Each wall is flat, endless, passes through zero and stands at right angles to its row. A trip goes straight from one point to another. List the walls that it crosses, first one first.

Walls:
(1): 18  14
(2): 37  3
(3): 20  28
(4): 23  -23
(5): -1  -25
Trips:
-8  -44 to -6  40 -> 4, 5, 3, 1
32  -20 to -25  59 -> 5, 4, 2
-5  -19 to 27  -13 -> 2, 1, 3
-12  7 to 35  44 -> 3, 1, 2
-52  22 to -13  -8 -> 5
-12  -5 to 29  -25 -> 4, 2, 1
-1  -13 to 60  18 -> 2, 1, 3, 5
8  28 to 13  -31 -> 4, 5, 3, 1
-23  -6 to 25  2 -> 4, 2, 1, 3, 5
-6  28 to 47  -29 -> 2, 4, 5

Walls:
(1): -10  38  -39  29  20  5
(2): 12  11  -17  -14  9  -3
(3): -38  -11  -1  32  -12  -13
(4): 12  12  -7  15  -4  -42
(5): 34  11  -9  9  34  14
(6): 20  -13  9  14  13  6
(7): -16  -27  -4  -19  -23  -21
(8): 7  -12  2  19  23  27
Trips:
4  25  -33  51  -7  3 to 6  -18  -10  -20  -13  -1 -> 6, 8, 7, 5, 3, 1, 4
-6  4  18  0  -21  -11 to 10  9  1  -15  -17  -30 -> 2, 3
7  2  -59  -30  17  15 to -44  -6  -4  -17  17  16 -> 7, 5, 3, 2
-44  37  -24  0  14  -5 to -6  9  -33  13  15  -16 -> 5

Walls:
(1): -8  4  -5  -20  16  9  2  52  -12
(2): -13  -9  27  -21  -6  13  -5  10  -18
(3): -6  -3  -21  28  -3  -8  -33  17  6
(4): -16  18  25  14  -24  -13  -20  18  -43
(5): 35  22  -1  -13  13  -7  -12  16  13
(6): 3  -57  1  7  3  -11  -2  -12  1
(7): 6  -3  -18  -8  -20  -23  -5  -12  -1
(8): -14  10  -30  20  0  9  -30  24  13
Trips:
-12  -18  -9  30  -4  -3  -33  14  -8 to 20  12  27  -25  -3  32  11  8  -7 -> 7, 2, 5, 6, 3, 8
-28  -5  -26  29  29  7  54  -17  10 to -22  6  -8  -27  23  -13  -2  10  -5 -> 1, 8, 6, 2, 5
7  -38  -27  -20  27  27  23  -5  25 to -2  14  25  -10  23  23  16  -26  -3 -> 2, 1, 6
22  -4  10  6  -13  -7  5  -6  -17 to 11  22  -2  0  22  -30  7  -4  11 -> 2, 6, 4
1  19  42  -42  -15  -21  23  9  -9 to 1  37  34  23  20  10  4  -25  7 -> 7, 1, 2

Walls:
(1): -15  6  2  12  35  -8  -17  11  17  13  -7  14  13  15
(2): 9  -10  1  5  -28  3  9  -1  -36  6  4  38  -1  10
(3): -13  21  -12  -14  -11  -19  8  -23  -8  1  -14  15  -7  16
(4): 0  -8  -3  7  -9  6  20  -3  -24  -15  2  1  -3  1
(5): -36  12  25  14  46  14  -14  9  -12  -1  -32  -29  -1  -34
(6): -2  -6  -12  -4  1  10  -12  34  5  -18  37  -1  -2  1
(7): -10  -24  12  -22  -23  -3  28  -3  48  -5  10  22  -4  -10
(8): -12  12  -13  -11  19  -4  11  -4  -35  17  12  -16  7  3
Trips:
4  18  13  -1  20  -14  -14  22  -12  23  20  31  -20  -7 to 0  17  7  12  7  -11  8  3  14  -6  -19  20  -5  -7 -> 3, 8, 6, 7, 2
4  -1  -14  -16  -20  22  16  35  8  -15  -19  13  10  -5 to 30  9  -33  4  19  -10  31  -8  3  -4  15  -1  5  12 -> 3, 8, 7, 2
9  3  -20  -23  -28  -36  10  -9  -9  11  -24  -3  -9  -34 to 6  7  10  1  -32  -3  11  0  6  15  11  15  -6  1 -> 8
